Each wall is flat, endless, passes through zero and stands at right angles to its row. A trip goes straight from one point to another. Which walls does it cross, in order?
In the rows, 128 means zero.

Walls:
(1): [141  82]
(2): [148 164]
(3): [109 128]
(4): [ 89 111]
(5): [102 132]
(6): [109  98]
(7): [ 97 117]
Trips:
[97 76] to [ 89 176] => 1, 2, 6
[157 146] to [117 142] => 5, 3, 7, 4
[168 148] to [123 148] => 5, 3

Walls:
(1): [ 87 172 142 127 164  23 191  87 116]
(2): [136 116 145 120 126 145 162 165 138]
(3): [112  64 180 145 108 140 153  84 242]
(4): [ 97 134 119 132  72 164 178 125 212]
(5): [126 162 138 163 108 137 136 122 107]
(6): [125 129 139 191 141 126 182 153 131]
Trips:
[122 124  98 125 166 170 160 136  80] to [154 133 183  43 117 124 117  94 138] => 5, 6, 1, 3
[109 152 110  82  92 160 131 171 157] to [ 97  94 132 108 142  94 118  95 124] => 3, 1, 2, 4
[106 105 168 164 144  47 147 133 114] to [144 158 106 155 155 145  65 166 148] => 3, 1, 6
[132 162 153 173 103  99 163  63 129] to [188 140  70 130 157  78 134 144 119] => 4, 3, 5
[119 175 110 159  93 146 114 115 142] to [169 160 103 162 138 108 172 106 154] => 1, 3
[125 138 140 104 121 155 144  98 179] to [106 119 131 136 102 134 143 161 118] => 6, 5, 3
[ 98 102 196 160 115 151 168 105 123] to [104 139  95 133 114 170 133 134 130] => 1, 3

Walls:
(1): [178  95 118  95 171 119 137 150 164 136  41 118 128 146  55  91 185 116
 105 135]
(2): [128 158  99  98  95 166 109 112  54 142 108 107 164 123 130 139 132  69
 112 166]
(3): [118 118 120 165 186 126 131 185 126 110  88 145 127 127  73 113 115 157
 166  53]
(4): [ 95 151 179 106 128 151 118 140 124 128 128 208  56 165 160 116 200 171
  70 120]
(5): [125 119 167 111  95  91 149 125 103 101 114 121 191 153 132 171 107 156
 159 155]
(6): [101 107 148 115 154  80 137 178 127 126 149 166 141 121 123 107  72 125
 130 153]
(7): [138 120  69 120 110  95 163  93 117  98 129 215 111 105 107 136 120 144
  84 111]
(8): [131 186 100  89 149 121 148  67 168  81 111 152 173  79 162 154  80 182
  99 141]
Trips:
[159 195 124 150 119 159 124 131 141 111 135 142 183 162 196  99  83 176
 158 115] to [128 148 101 151 107 123 109 142 162 107 156 119 159 123 138 143 155 163
 159 141] => 3
[117 130 110 149  84  79 140 140  98 108 135 129 108  79  85 173  97 182
 101 145] to [158 117 106  99 120 132 156 113 107 103 116 117 178 134 170 150 155 126
 117 149] => 3, 2, 6, 1
[127 121 103 128 155 174  89 116 120 164 119 138 115 154 131  90 167 151
 150 184] to [123 153  85 120 124 106 114 121 181 150 115  97  85 147  78 122 100 127
 128 140] => 4, 2, 3, 8, 7

Walls:
(1): [113 134 140 111 181  98 124 191 130 130 184  91  99 123 139 126 129 138
 126 142 133 127  87 117 137 110 137 140 174 115 135 156 163 113 144 161
 117 161 113  25 132  86 121  97 136  94  85 132]
(2): [170 136 146 134  73 116 146 128  91 158  80  99 165 145 150  90 112 187
 173 153 110 143  51 120 127 128 118 176  95 144 137 108  97 104 151  99
 119 109 160 128  81 144 105 156  76 124 132 129]
(3): [113  79  71  97 149  48 133  93 111 167 120 113 111 134 142 187 141 170
 131 105 104 192 152  94 126  96  91 124  99 138 170  96 107 109 176 172
 178  82  90 122 100 141 101 112 120 101  51 129]
(4): [153 120 171 147 141 184 141  86  99 148 120  91 113 154 109 113 106 131
 150 130 117 162 105  87 125 160 135 107 141 162 136 116 121 119 126  86
 106 151 121 119 113 132 143 172 133 133 168 157]
(5): [135 153 156 225 104 171 125  70 176 159  91 123 159 175 128 157  94  92
 114 172 137 138 103 156  84 101 133  92 141 119 162 170  94 136 167 210
 160  76 141 126 106 141  90 138 113 122 146  68]
(6): [106 159 147  85 110 105  81 166 152 109 144 107  77  87 133 109 163 110
 147 107 142 169 155 140 140  93  30 149 120 166 132  70 110 108 137 118
 111 121 149 107 153 173 101 145 123 188 132 161]
(7): [147 114 146  73 123  99 132 174 188 107 123 127 102 119 106 156 134 123
 131 152  92 136  94 104  90 115 111 166 141  96 194 166 151  80 127 124
 148  97 108 133 191 135 184 137 118  93  79 151]
(8): [105 180 134 154 129 150 104  86 104 130 121 113 134  80 121  94 166  82
 121 107  97 144 134 133 124 140 135 103  57 109 166 123 191 109 141  74
  66 152  57 135 139 101 104 184 170 136 137 110]
(9): [ 82 144 146 127 137 142 159 173 158  94 160 107 136 100 132 120 137 185
 113 112 144 145 163  81  81  61 148 130  84 145  91  94 118 151 135  91
 151 125 177 184 118 126 133  61 124 134 172  69]
Trips:
[105 110 110 137 127 124 155 187 110 127 113 121 121 145 145 116 139 145
 148 122 156 172 112 115 123  68 126 132 121 120 116  83 138 143  80 111
 104 117  92 121  74 115 191 149 102 105 117 174] to [139 148 121 117 138 146 123 113  78 128  92 139  99 157 120 129 105 171
 130 111 162 136  92 121  59 169 110 147 100 179 147 148 132 135 152 133
 180 127 174 114 102 111 137 104 116 111 149  78] => 6, 7, 5, 1
[104 199  99 113 122 134 119 136 156 105 167 162 130 172 225  97 164 167
 102 129 118 249 119 142 103  62 113 110 146  95  92  47  79 129 116 129
 189 106 117 102 149 144  96 110  81 196 107 148] to [123 119 130 127  91  84  55 106  64 162 187 122 159 151 160 106 130 158
 103 122 116 150 159 113 128 124 150 146  84 144 164  81 108 145 138 127
 145  88 110  65 100 109  98  95 113 151 172  67] => 8
[133 176  89  91  82 129 123 137 155 161 154 131 172  64 110 142 122 126
 128  87 101 138 129  78 152 124 101  94 174 144  90  88 109 141 148 120
 139 109 133  99 124  97 175 104 123 129 150  79] to [131 143 147 110  80  83  87 140 125 157 144 122 154 147 121  73 154 125
 138 161 131 119 126 143 103  67 108 140 118 140 124 130  65 140 153 144
 149  88  87 186 119 145 123 105 143 114 141 115] => 1, 2, 5, 7
[145  86 205 114 144 135 138 176 141 107 158 107 175 103 137  96  86 118
 139 116 150 109  77 107  58 123 106 125 102 157 187 135 119 133 187 119
 142 161 142 137 133 163 135 118  73 179 176 133] to [128 112 159 113 101 116 142 152 161  96  95 111 146 142  70  37  99 145
 160 149 112 112 162 125 150 133 195  61  73 137 131 154 173 175 135 106
 138 136 147 125 164 131 158 135 132 164  82  90] => 1, 8, 6, 5, 2

Walls:
(1): [147 194 166 137 169 151  69 100 120  32 124 123  97 132 168 157  98 180
 170 103  97  74 140  90 121 110 157  99 153  89 108 101 144  60 153  90
 126 118 145 122 140 162 102 115 131 154 179 148]
(2): [ 89 188 115 177 144 110  96 122 143 154 107 131 121  78 139 111 120 144
 142  84 134 126 101 127 152  62 153 152 102 159 137 107 157  67 112  55
 159  98 140 162 106 106 166 122 147  96 130 182]
(3): [129 129 110 157 102 118 162 193 150 202 167 170  98 139 165 101 100 159
 133 122 102 135  99 187  95 115 104 110 162  77 176 110 196 116 152 132
  98 126  84  86 137  99 161 165  84 132 112 106]
(4): [156 154 113  98 179 129 155 158 158 125 164  81 118 163 163 118 175 154
  99 120 103  89 151 108 114 146 115 118 134  93 119 102 134 145 142  79
 166 171 176 108 114 145 138 138 137 147 136  88]
(5): [168 148 120 145 110 139 144 108 120  83 137 169 140 131 186 142 123 144
 146 146 111  67 113 108 141 132 109 144  90 132 134 186 117 132 167  87
 198 181 128 128 187 116 129 131 128 141  69  89]
(6): [136  79 132 135 105 118 152 136 101 131 107 104 195 144 147  74  70 126
 132 137  81 170 107  90 125 131 117 161  99 133 183 142  91 144  89  84
 177 127  97 161  93 130  65  84  93 137  93 132]
Trips:
[ 93 118 105 127 142 102 166 117 109 206 144  58 119 108 155  98  96 177
 141 119 144 134 115 170 111 114  97 124 155 178  68 148  83  88 115 148
  99 145 115 142  49  86  99 102 107 103  96 155] to [134 107 143  96 124  94 105 155 152  90  47 125 121 139 100 145 155 136
 156 158 138 152  99 140  78 172 144  83 149 118 138 140 154 128 193 178
 173 129 128 154 123  87 121 134 138 114 152 131] => 2, 6, 3, 1
[ 80 125  80 160 108 124 135 107  70  82  88 101 147  91  90 143 192 136
 110 135 130  85  87 123 116 213  78 158 120 182 102 143 123 128  81  97
 126 133 158 140 184  79 169  98  91 128 165 120] to [133 138 236 139 144  88 121 143  82 123 132 123 135  54  87 126 199 123
  60 116 112 150  89 109 139  55 117 140 176 138 131  97 102 148  87 139
  79 107 135 121 145  95 123 102  98 121 145 130] => 5
[152 104 180 107 135 161 154 124 126  97 143 122 111 185 153 163  61 178
 171 167  97 137 160  98 162 118 125 138 109 115 153 142 194 127 147  87
 149  90 117 143  92 122 117  73 120 132 128 142] to [133 135 120 132 149 103 180 123 118 155 175 158  94 104 121 114 113 123
 106 147 172 129 175 155 175 149 123 144 132 138 123 138 108 155 108 152
 167 208 158 121 174 168  89 173 118 116 105 160] => 3, 1, 6
[118 135 151 106 107 110 205  83  59 141  75 154 100 186 134 139 109 115
 126 110 145 113 130 150  98 138 157 187 115 106 117 123  81 146 122 147
 144 140 115 102  65 134 130 106 160 104 151 167] to [140 131 100 112  75  89  94 216  91  68  81 132 133 116 172  96 177 133
 123 104 118 145 130  92 117 182 151 102 123 108 111 138 145 199 119 103
 120 112 138 164 114 120 185 103  93 112 102 132] => 4, 5
